Each row of a before or after table is a point. One or more steps were done to the points. Then noise was added and the rows were shuffled. The steps act on columns, c1 being the first. Write out the steps. A step turns or swaps two columns, mirrors them in a line or flattens them onto one, adds a multiple of one to another, or multiplies or shifts one. Angles are multiples of 10 degrees, from the lower column toward the higher: turns from -170 to 170, lines from 10 to 170 but not 90. Use the fewest steps. Two steps may share a column if one is a turn and the other turns, adds or multiplies; they go together, in the order done. Otherwise the lowest column goes first.

Before:
-0.08,0.37
0.34,-0.08
0.34,-0.47
-0.02,-0.04
-0.31,-0.17
-0.38,-0.39
-0.40,-0.38
-0.24,-0.16
-0.04,-0.42
0.34,0.42
-0.48,0.31
After, 11 rows:
-0.21,-0.17
0.44,-0.09
-0.29,-0.39
-0.14,-0.17
0.05,-0.43
0.01,0.37
0.45,-0.46
-0.30,-0.38
-0.37,0.31
0.44,0.43
0.07,-0.02
Steps: shift c1 by 0.10

Before:
-0.28,-0.13,0.15,-0.14
0.54,0.67,0.54,-0.21
0.41,0.19,-0.30,0.43
-0.06,-0.05,-0.18,0.25
-0.27,-0.30,0.25,0.38
-0.17,-0.24,-0.16,0.21
-0.11,-0.07,0.38,-0.58
0.54,-0.24,-0.17,0.17
After, 8 rows:
0.04,-0.05,-0.21,0.24
0.32,-0.21,0.20,0.43
-0.25,0.37,-0.37,0.38
0.18,-0.26,0.16,-0.13
-0.78,0.41,0.58,-0.15
0.24,-0.13,-0.18,0.14
0.17,0.57,-0.22,0.15
0.06,-0.08,0.48,-0.50
Steps: turn c1 and c2 by 100 degrees; turn c3 and c4 by 10 degrees

Before:
0.21,0.32,0.21,0.01,-0.34,0.44,-0.08,0.24,-0.09
0.42,0.50,0.56,0.55,0.28,0.74,0.57,0.19,0.22
0.16,-0.16,-0.10,-0.11,0.30,0.29,-0.45,-0.27,0.34
0.10,-0.10,-0.44,0.16,0.24,-0.35,0.38,-0.14,-0.33
-0.25,0.13,-0.23,-0.13,0.75,-0.02,0.04,-0.06,-0.03
-0.27,-0.04,-0.18,0.24,-0.05,0.16,0.68,-0.44,-0.19
-0.26,-0.57,-0.38,0.37,0.13,0.16,0.08,-0.35,-0.43
-0.13,0.05,-0.05,0.06,0.11,0.17,-0.51,0.19,0.55
After (8 x 9):
-0.26,0.11,0.23,-0.07,0.75,-0.11,0.06,-0.08,0.08
-0.14,0.08,0.25,-0.12,0.12,0.17,-0.53,0.19,-0.49
0.23,0.32,-0.20,-0.36,-0.34,0.29,-0.06,0.24,0.00
0.16,-0.18,0.19,-0.28,0.29,0.08,-0.43,-0.26,-0.31
0.11,-0.12,0.29,0.39,0.24,-0.12,0.37,-0.13,0.44
-0.26,-0.05,0.12,0.02,-0.05,0.33,0.71,-0.45,0.24
0.42,0.46,-0.45,-0.21,0.28,0.89,0.59,0.21,-0.42
-0.27,-0.54,0.24,0.13,0.12,0.40,0.10,-0.33,0.54
Steps: turn c3 and c9 by -160 degrees; turn c4 and c6 by 50 degrees

Before, 10 rows:
-0.31,0.02,0.49,-0.24,0.29,-0.35,0.36,-0.15,-0.33,-0.02,-0.18,-0.34
0.38,0.26,0.01,0.01,-0.18,-0.23,-0.22,0.29,-0.04,-0.47,0.06,0.07
-0.20,-0.13,0.00,-0.22,0.03,-0.06,0.27,0.10,-0.18,0.00,0.07,0.08
0.04,0.19,0.15,-0.26,-0.05,-0.40,0.10,-0.01,-0.60,-0.09,0.17,0.28
0.15,0.66,0.14,-0.01,0.06,-0.03,-0.10,-0.13,0.32,-0.46,0.32,0.32
-0.10,0.47,0.12,0.17,-0.14,0.23,-0.53,-0.06,-0.10,-0.11,0.11,0.04
0.19,0.39,0.36,-0.30,-0.02,0.01,-0.35,0.39,-0.11,-0.11,0.36,-0.03
-0.46,-0.30,0.63,-0.74,0.01,-0.31,0.10,-0.21,-0.10,0.20,-0.54,-0.23
-0.43,0.42,0.83,0.07,0.54,-0.20,-0.28,-0.15,0.62,0.51,-0.56,0.10
0.13,-0.31,-0.13,-0.41,0.32,-0.23,0.06,-0.37,-0.27,-0.14,0.01,-0.08
After, 10 rows:
0.17,0.38,-0.03,-0.28,0.03,0.03,-0.36,0.42,0.35,-0.12,0.38,-0.02
0.35,0.24,0.06,0.02,-0.22,-0.08,-0.23,0.26,0.06,-0.48,0.05,0.23
0.14,0.69,-0.68,-0.02,0.05,0.31,-0.12,-0.15,0.01,-0.50,0.32,0.18
-0.19,-0.14,0.37,-0.20,0.05,0.04,0.26,0.11,0.07,0.03,0.08,0.11
-0.30,-0.01,0.25,-0.25,0.28,-0.49,0.36,-0.17,0.59,-0.03,-0.18,0.12
0.12,-0.30,0.58,-0.38,0.37,-0.17,0.07,-0.37,-0.02,-0.15,0.02,0.16
-0.49,0.41,-1.70,0.06,0.54,0.02,-0.24,-0.13,0.57,0.45,-0.57,0.22
-0.06,0.47,0.08,0.17,-0.16,0.14,-0.51,-0.07,0.15,-0.09,0.10,-0.18
0.03,0.19,1.00,-0.24,-0.04,0.04,0.07,0.01,0.33,-0.12,0.18,0.48
-0.45,-0.30,-0.24,-0.75,0.00,-0.37,0.09,-0.17,0.65,0.19,-0.50,0.13
Steps: turn c3 and c9 by 110 degrees; multiply c3 by 2; turn c6 and c12 by -60 degrees

Before (12 x 20):
-0.26,-0.16,-0.06,-0.40,-0.10,-0.12,0.19,0.10,-0.12,-0.02,-0.24,-0.24,-0.24,0.11,0.35,0.15,-0.29,0.17,0.02,-0.56
-0.04,0.16,-0.16,-0.62,0.33,0.36,0.19,-0.47,-0.39,-0.15,-0.12,-0.03,-0.02,-0.29,0.23,-0.15,-0.52,-0.17,0.10,-0.11
-0.16,-0.19,0.10,-0.27,0.14,-0.09,0.02,-0.64,0.22,-0.03,0.78,0.06,-0.12,-0.13,0.04,0.01,-0.54,-0.21,-0.55,-0.16
-0.16,-0.05,0.07,0.25,0.27,-0.59,0.73,-0.34,0.27,-0.22,-0.54,0.32,-0.15,-0.47,-0.36,-0.75,-0.06,0.29,-0.44,0.11
-0.26,-0.43,-0.14,0.00,-0.05,-0.23,-0.22,0.08,0.36,0.46,-0.04,-0.22,0.43,-0.44,0.17,0.22,-0.11,0.60,0.12,-0.05
0.23,0.04,0.11,-0.85,-0.44,0.06,0.86,0.15,0.62,-0.35,0.19,0.22,-0.56,-0.07,0.08,-0.06,-0.16,-0.34,0.42,-0.35
0.12,0.16,0.02,0.66,-0.11,-0.10,-0.15,0.12,-0.14,-0.34,0.20,0.10,-0.06,-0.12,0.55,-0.22,-0.01,0.00,0.26,-0.72
0.15,0.25,0.60,-0.58,-0.29,0.09,-0.67,-0.52,0.27,0.24,0.22,-0.09,-0.19,-0.02,0.31,-0.08,-0.34,-0.13,-0.08,0.36
-0.02,-0.58,0.20,-0.11,-0.41,-0.11,-0.25,0.34,0.12,-0.05,0.16,0.36,0.10,0.76,-0.15,0.03,-0.10,0.26,0.36,-0.20
0.25,-0.39,0.05,-0.37,-0.40,-0.20,-0.21,0.19,-0.85,0.05,0.16,0.62,0.39,0.30,0.00,-0.04,-0.05,-0.27,-0.03,0.13
-0.19,-0.43,0.01,-0.30,-0.79,0.04,-0.07,0.01,0.69,0.19,0.20,0.38,-0.05,-0.19,-0.22,0.38,-0.49,0.10,-0.32,-0.16
0.38,-0.56,-0.20,0.26,0.32,-0.36,0.04,-0.03,-0.24,0.26,-0.49,0.45,0.16,-0.15,-0.26,0.19,-0.21,0.19,-0.53,-0.38
After, 12 rows:
-0.03,-0.57,-0.20,-0.10,-0.41,-0.10,-0.25,0.38,0.15,-0.05,0.19,0.35,-0.06,0.75,-0.22,0.00,-0.08,-0.21,0.38,-0.19
0.12,0.18,0.00,0.66,-0.11,-0.08,-0.14,0.09,-0.18,-0.35,0.18,0.09,0.12,-0.09,-0.09,-0.24,0.01,0.54,0.28,-0.71
-0.29,-0.13,-0.20,-0.38,-0.10,-0.14,0.17,0.12,-0.12,0.04,-0.30,-0.22,0.16,0.13,-0.21,0.12,0.26,0.29,0.04,-0.52
-0.23,-0.44,0.03,0.00,-0.04,-0.23,-0.21,0.09,0.36,0.46,0.12,-0.20,-0.41,-0.45,-0.65,0.20,0.19,0.07,0.13,-0.01
0.23,0.01,-0.20,-0.85,-0.45,0.06,0.88,0.15,0.67,-0.33,0.00,0.22,0.61,-0.10,0.33,-0.03,0.03,0.15,0.39,-0.35
-0.03,0.11,-0.30,-0.61,0.34,0.38,0.20,-0.44,-0.39,-0.15,-0.12,-0.05,-0.02,-0.29,0.10,-0.14,0.44,0.28,0.06,-0.11
0.18,0.27,-0.66,-0.60,-0.30,0.10,-0.69,-0.53,0.25,0.25,0.14,-0.09,0.24,0.00,0.09,-0.08,-0.25,0.33,-0.10,0.40
-0.16,-0.19,-0.52,-0.29,0.13,-0.10,0.03,-0.64,0.19,-0.02,0.70,0.05,0.34,-0.13,0.18,0.00,0.26,0.07,-0.53,-0.17
-0.16,-0.48,-0.39,-0.27,-0.79,0.05,-0.06,-0.03,0.72,0.22,0.17,0.37,0.12,-0.16,-0.02,0.36,0.32,-0.26,-0.31,-0.13
-0.16,-0.05,-0.11,0.25,0.29,-0.62,0.76,-0.33,0.27,-0.20,-0.58,0.33,-0.05,-0.49,-0.21,-0.75,0.01,-0.41,-0.45,0.12
0.40,-0.58,-0.03,0.27,0.36,-0.36,0.06,-0.03,-0.26,0.26,-0.38,0.47,-0.33,-0.15,-0.14,0.19,0.29,-0.29,-0.54,-0.39
0.26,-0.41,-0.05,-0.37,-0.40,-0.20,-0.18,0.22,-0.85,0.06,0.28,0.65,-0.31,0.31,0.25,-0.04,0.01,0.01,-0.02,0.13
Steps: turn c3 and c17 by -130 degrees; mirror c11 and c13 in the line at 10 degrees; turn c15 and c18 by 100 degrees
